Rows are points. The window is the flat piece filled in between its corners: a triangle in 3 columns, a solid with four corners in 4, and so on. A path goes straight from each point to the next, and from the last back to the first. List the points from which the path goes on through the window.

Window:
78; 33; -14
-40; -13; 28
-54; -57; 5
Path:
(1): 0; 53; -26
(2): 93; -18; 35
(3): -15; -46; 26
(4): -43; -30; -15
(5): 28; 42; -52
(6): 93; -5; 14
(7): -22; -56; 61
(8): -61; 17; -32
Through the window after points: 3, 7

Window, 4 rows:
63; 25; 61; 14
-12; 27; -28; 26
7; 44; 78; 9
-72; -68; -81; 18
Path:
(1): 33; 37; 54; -25
(2): -11; 28; 17; -70
(3): 42; -19; 26; 93
(4): -55; -23; -45; 58
(5): -56; -36; -32; -34
(6): -43; -44; -51; -23
(7): -57; -49; -50; 74
(8): -1; 13; 32; 83
(9): -5; 52; 7; -63
(10): 21; 20; 28; -35
(11): -4; 7; 37; 44
(12): -1; -30; -14; 92
(13): -26; 5; -47; -23
(14): 1; -7; 15; -41
(15): -16; -5; 37; 82
(16): 13; 19; 72; 74
Through the window after points: 2, 6, 8, 10, 16

Window (6 x 6):
79; -30; 12; 121; -16; -3
31; 22; -19; -34; 46; -10
26; -19; 1; -39; -30; -7
4; -6; 89; 51; -29; -19
56; -37; 12; -52; 46; 12
-115; -15; -36; -10; 81; 105
Path:
(1): 41; 16; 31; -13; 9; 96
(2): -18; -44; 1; 22; -7; -17
(3): -26; -60; -12; 1; 47; -37
(4): 8; 17; 17; -24; -17; 59
(5): 50; 24; 27; -21; 7; 79
(6): 7; -38; 4; -20; 12; -16
(7): -54; -22; -29; -9; 46; 32
(8): -35; 4; 10; -13; 39; 82
Through the window after points: 3, 5, 7

Window, 8 rows:
50; 48; 19; -56; 1; 105; 54; 2
28; 54; 70; 41; -42; 24; -36; 2
21; -3; -47; -44; 41; -29; 90; -4
24; -24; -52; -7; -57; -9; 48; 0
-4; 5; -16; 68; 30; 24; -35; 40
82; -7; -63; 45; 101; -12; 76; 39
11; 63; -52; 29; -39; -34; 36; -4
34; -38; -71; 8; -25; -10; -121; 16
Path:
(1): 43; -13; -41; 15; 24; 13; 10; -9
(2): 52; -3; -35; 2; 15; 6; 3; 93
(3): 35; 27; -25; 33; 7; -28; -14; 102
(4): 7; -4; -50; 58; 7; -2; -13; -44
(5): 31; 4; -6; 38; -13; 22; -46; -24
(6): 22; 18; -11; 7; -24; -10; -48; 58
(7): 26; 50; 40; 21; -29; 10; -31; 44
(8): 27; 21; 32; 62; -16; 36; -5; -62
(9): 3; 22; -66; 58; 3; 16; 11; -77
(10): 31; 36; -36; 6; -27; -31; 25; 40
(11): 20; 28; 14; -50; -50; 12; -1; 92
(12): 25; 20; -17; -7; -17; 61; -11; -50
(13): 33; -7; -32; 67; 42; -1; 11; -32
(14): 44; 16; -28; -13; 4; 12; 11; 101
(15): 35; -1; -50; -8; -12; -23; -33; 37
(16): 8; -5; -59; 35; -15; 11; -14; -55
Through the window after points: 5, 7, 9, 13, 15

Window, 11 rows:
113; -2; 20; 20; -50; -26; -86; -99; -34; 14; 50
-26; -9; 69; 49; 86; 27; -56; -49; -8; -58; 24
-39; -57; -34; -22; 54; -17; -2; 82; 53; 32; -8
27; 22; 19; -35; 16; 97; -68; 87; -30; -35; -21
39; -8; 44; -33; -1; 17; 32; -45; 5; -93; 84
-39; 39; -95; 39; 4; -45; -52; 85; 12; -15; 23
55; -112; 19; 35; 54; 26; 0; 13; -63; -49; -7
17; -4; 27; -16; -77; 21; 57; -33; -24; 24; 44
-54; -19; 5; -58; 28; -29; 25; 109; -46; -43; 36
-13; -37; 105; 41; 57; -37; 107; 39; 50; 2; 45
49; 7; -20; 18; 66; -1; -1; -7; -14; 52; -8
Path:
(1): 4; -27; 29; 30; 4; 80; -34; 27; -3; 25; 121
(2): 38; -7; 17; -34; -12; -22; 41; -3; -36; -43; -60
(3): 9; 13; 26; -11; 6; -9; -9; 24; 0; -61; -8
(4): 24; -36; 26; 5; 40; 61; 25; 24; -2; 7; 101
(5): 5; -31; -20; 10; 26; 12; -29; 31; -9; 6; 93
(6): 14; 10; -9; -3; -16; -47; -18; 10; 22; -1; -72
(7): -6; 9; -5; -7; 8; -38; 22; 27; 5; -35; -69
(8): -14; -25; 2; -5; 42; 14; 3; 50; -11; -6; 61
Through the window after points: 1, 3, 5

Window, 12 rows:
89; -14; -9; -75; 27; 73; 59; -2; -35; 27; 108; -28
10; -16; -44; 90; 65; 10; -22; -34; -73; 90; 42; 56
50; 20; -2; -64; -42; -34; -38; -10; 58; -1; -1; -3
43; 10; 35; -46; -85; 32; 60; 8; -23; 66; 91; -22
-90; 16; -20; -64; 67; -61; -60; 71; 20; 1; -53; 24
67; -29; 62; 29; 12; 32; 90; 7; -33; 51; -12; -49
42; 91; -41; 14; -65; 15; -2; -37; 35; -73; 37; 26
2; 0; 82; -11; -23; 9; 13; 2; 97; 35; 19; 8
-6; -74; -24; 33; 38; -37; 23; 79; -30; 36; 28; 8
8; -2; 5; 43; 0; -98; 41; -46; -85; -5; 103; 20
46; -4; 108; -51; 75; -25; -46; 111; -30; 34; 16; -46
29; 73; -35; -24; 29; -102; 65; 82; 46; -14; -15; -4
Path:
(1): 1; 21; 1; -6; 26; -21; -6; 1; 2; 41; 17; -65
(2): 47; 16; 47; -22; 14; -19; 20; 35; -18; -5; 19; 82
(3): 57; -5; 11; -42; 7; 18; 46; 1; -44; 25; 55; 28
(4): 28; 3; -16; -5; -1; 17; 15; 7; 8; 44; 104; -81
(5): 0; 12; -20; 15; 20; -12; 5; -7; -5; -5; 71; -115
(6): 55; 16; -5; -18; -4; 16; 21; 10; -12; 10; 40; 52
(7): 2; 37; -5; -34; 4; -23; 2; 36; -5; -24; 2; 62
(8): -4; 31; -18; -4; 14; -42; -14; 11; 34; 5; 14; -47
Through the window after points: 3, 5, 7

Window, 14 rows:
34; -30; 13; -2; 7; -7; 30; -39; -7; -24; 25; -2; 27; -18
-32; -40; -16; 85; 65; -46; -26; -25; -34; -7; -24; 5; 41; -24
-6; 22; 49; 46; -22; 12; 7; 28; 7; 38; -6; -29; 61; 27
36; -13; 21; 21; 8; 0; 32; 34; 75; 13; 32; -25; -26; 18
14; 20; 87; 85; 19; 12; 3; -18; -3; -20; -36; -51; 20; 10
17; 3; -4; -18; 32; 55; -54; -11; -5; 3; 19; -49; -14; 16
-11; -43; 12; -5; 23; 55; 0; 17; 18; 80; 19; 23; -13; 42
0; 29; 21; 18; -5; -64; 65; -55; 13; -13; -33; -41; 21; -6
27; -26; 55; -5; -23; -7; -1; 19; -43; 19; -4; -33; -47; -24
-1; -60; 29; -11; -33; 13; -53; -20; 90; -1; 16; 67; 22; -18
5; 26; -11; -31; 27; 13; 4; -7; -26; 7; -31; 38; 28; -32
-28; -41; 15; -30; 38; 31; -3; 41; 10; 3; -25; -25; 9; 5
-16; -47; -27; 36; -11; 28; 22; 8; 3; -5; 23; 9; -38; 11
28; -19; -59; -17; 81; 4; -9; 8; -23; 9; -121; -50; 52; 21
Path:
(1): -15; -26; 5; 29; 10; 46; 23; 1; 10; 19; -18; -36; 19; -41
(2): 8; -3; 32; -9; 14; -26; -19; 30; -1; 0; -2; 7; 21; 70
(3): -6; 0; 35; 11; 54; -14; -42; 12; -20; -44; -18; 0; 21; 38
(4): 14; -18; 7; 37; -5; 13; 26; -15; 6; 24; -23; -42; 8; -36
(5): -10; -10; -10; 24; 3; 49; 21; -16; 13; 8; -8; -46; 6; -62
(6): 10; -12; 12; 6; 11; 3; -9; 10; 1; 6; 6; 8; 0; 35
(7): 12; 4; 28; 14; 18; -10; -19; -15; -6; -27; 1; 12; 6; 50
(8): 19; -41; -2; 23; -10; 23; 26; -13; 21; 46; -6; -21; 26; -68
Through the window after points: 1, 5

Window (14 x 14):
8; 67; -33; 37; 12; 0; 53; 16; 73; 31; 36; 11; 45; -17
-1; -21; -17; -2; 16; 49; -80; -24; -31; -6; -23; -30; 29; 2
-29; -28; 37; 18; -14; 23; 27; -6; 60; 37; -26; -23; 43; -44
2; 64; 4; -43; 17; 36; 35; -23; 8; 25; -20; -39; 52; -30
-10; -6; 4; 1; 26; -8; -77; -12; -10; 38; -55; 12; -74; -18
-9; 12; 21; 8; 1; 24; -22; 54; -14; -11; -22; -45; -16; -1
-82; 37; -24; 11; -51; 33; -11; -20; -25; -55; -35; 8; -41; 109
-78; 26; 6; 8; -24; 12; 13; -2; 11; -85; 18; 41; -28; 1
32; 17; -31; 4; 25; -42; 78; -17; 73; -3; 20; -39; 14; -24
18; -10; 17; 37; 63; 41; 76; -16; 3; 52; -1; -23; 45; -47
-3; -34; -23; -37; -21; 3; -28; 15; -52; 25; -28; 29; -13; 18
-27; 66; -81; 35; 25; -121; 51; -4; 5; 49; -1; -24; 39; -39
44; 19; 29; 29; -27; 19; 16; -27; -17; -2; -33; -1; 36; -15
-35; -10; -55; 7; -32; 55; -34; 7; -36; -24; -91; 12; -37; -7
Path:
(1): -6; 31; -21; 27; 43; -19; 17; 15; 53; -21; 2; 33; 40; -14
(2): -17; 32; -28; 8; -31; 12; 26; -15; -8; 34; -3; -39; -5; -9
(3): -30; 11; -18; 6; -22; 37; -3; -17; -4; -8; -10; -11; -22; -4
(4): 22; -7; 51; -6; 35; 10; -8; 27; 11; -16; -46; 26; 21; 55
(5): -9; -4; -8; 9; 49; -19; -19; -8; -25; -60; -60; 19; 45; 81
(6): -15; 28; -1; 6; -35; 21; 13; 40; 7; 53; 17; -48; -37; -77
(7): -38; 19; -26; -16; -46; 49; 27; -35; -5; 38; 17; -56; -24; -26
(8): 30; 5; 30; 38; 61; -49; 17; 29; 34; -24; -32; 37; 61; -4
(9): 3; -11; 7; 15; 1; 18; -18; 49; 1; -69; -55; 56; 50; 48
(10): -41; 56; -50; -1; -23; 6; 39; -80; -3; 66; 5; -54; -35; -38
(11): -44; -3; -33; 13; -21; -1; 5; -8; -2; 37; 37; -43; -43; -20
(12): 23; 20; 3; -18; 43; 15; -10; 16; 7; -12; -99; 39; 42; 0
Through the window after points: 1, 5

Window, 14 rows:
-66; 65; -69; 38; 3; -50; -41; 76; -72; 21; -15; 78; 49; -44
-29; 30; -11; -20; 42; -82; -27; -23; -7; -61; -45; -18; -15; -15
19; -6; 3; -34; -16; 4; 121; -54; 24; -16; -74; 11; 29; 45
23; 74; 24; -92; 10; -37; 3; -29; -2; -21; -38; 66; 48; -11
30; 31; 89; 30; 52; 11; 14; 106; -18; 60; 57; -35; 2; 23
-75; -23; -50; 21; 74; 32; -28; 42; 41; -1; 45; 21; 0; -3
95; 62; 19; 11; 9; 10; -11; -18; 40; -29; 41; -4; 73; -33
-62; 21; -27; 32; 16; 20; -24; 34; 9; 44; -71; -42; -36; 45
-8; -15; -13; -43; -3; -64; -16; 72; 0; 73; -27; -29; -68; 18
-62; -34; 6; 28; -29; -12; 19; -27; 40; 78; -46; 57; 107; -5
70; -33; 15; 63; 38; 79; -2; -83; 58; -28; 12; 102; -45; -6
-84; -24; 38; -25; -63; 58; 71; -43; 25; -9; 8; 50; 3; -8
-44; -6; 21; 5; -10; 40; 28; -8; -47; 59; 45; -25; 44; 49
-7; -71; 33; -20; -12; 22; -68; 44; 11; -14; 1; -1; 40; 7
Path:
(1): 4; 27; -4; -13; 1; -21; -23; 7; 27; -17; 32; 17; 7; 73
(2): -42; -10; 10; -4; 28; 40; 53; 7; -51; 33; -55; -25; -6; -66
(3): -8; -29; 22; -10; 20; 34; -19; 7; -28; 15; -13; -21; 24; -52
(4): -24; -19; 12; -8; -24; -16; -23; 21; 40; -17; 5; 34; 24; 72
(5): -19; 28; -3; -3; 3; -11; 4; 5; 15; -2; -13; 18; 13; 38
(6): -24; 3; -4; -4; 33; 9; 17; -12; -8; 26; -15; 12; 15; -31
(7): 5; 12; 23; -29; 47; 35; -3; 2; -30; 17; -29; 6; 13; -56
(8): -12; 20; 1; -2; -15; -39; -5; 24; 17; -24; 21; 7; -13; 69
Through the window after points: 3

Window, 14 rows:
10; 35; 46; 42; 43; 2; 19; -7; -15; -18; -49; 19; 11; 37
39; 33; 7; 95; -36; 26; 4; 14; -33; 85; 67; 15; -78; 4
-16; 2; 75; -105; -64; -21; -30; -74; 20; -36; -28; 38; 1; 7
-36; 44; -11; -12; -56; 57; 49; 12; -6; -15; 51; 10; 27; -24
-1; -105; 0; 44; -71; -56; 103; -46; 62; 11; 12; 47; 67; 69
3; 33; 70; -36; -57; -45; 4; -19; -53; -23; 54; -24; -58; 7
-21; 26; 34; -1; 61; -26; 14; -104; -3; 98; 13; -14; -45; 34
2; -37; -15; -116; 13; -17; -13; -21; 32; 64; -16; 0; 24; 6
-24; 8; 48; -12; -2; 55; -24; -37; -3; -8; 52; -49; 21; -51
-14; 76; 5; -22; -92; 3; -50; 37; 6; 3; 8; -34; -59; 23
-16; -39; 16; -54; 44; 19; 19; 64; 51; -20; -28; -20; -121; -79
14; -32; -48; 18; -51; 30; 37; -47; -8; 20; -29; -3; 29; 15
20; 48; -34; 77; -22; -52; -51; -53; -12; -17; -63; 35; 38; -44
-23; 18; -34; -10; 29; 54; -20; -16; -9; -12; 41; 5; -12; 24
Path:
(1): 19; 17; 21; -11; -8; -3; 17; -25; 17; -12; 5; -11; -21; -2
(2): -110; -18; 26; -86; -92; 5; -51; 3; -15; 34; 0; 46; -35; 10
(3): -59; -16; 26; -19; -28; 14; -12; -22; -46; 12; -11; -4; 5; -30
(4): 35; 31; -2; 16; 14; 3; -4; -48; 42; 6; 33; -8; 5; 9
(5): 54; 24; 21; -43; 1; -34; 24; -60; 28; 8; 2; -15; -5; 1
(6): -42; -19; 1; -35; 11; 7; -17; -8; 3; 48; -13; 9; -19; 0
(7): -40; -7; -2; -12; -51; 23; -1; 5; -34; 26; 33; 13; -18; -1
(8): 62; 68; 16; -3; 13; -13; -1; -82; 79; 0; 8; -45; -8; -31
Through the window after points: 1, 3, 5
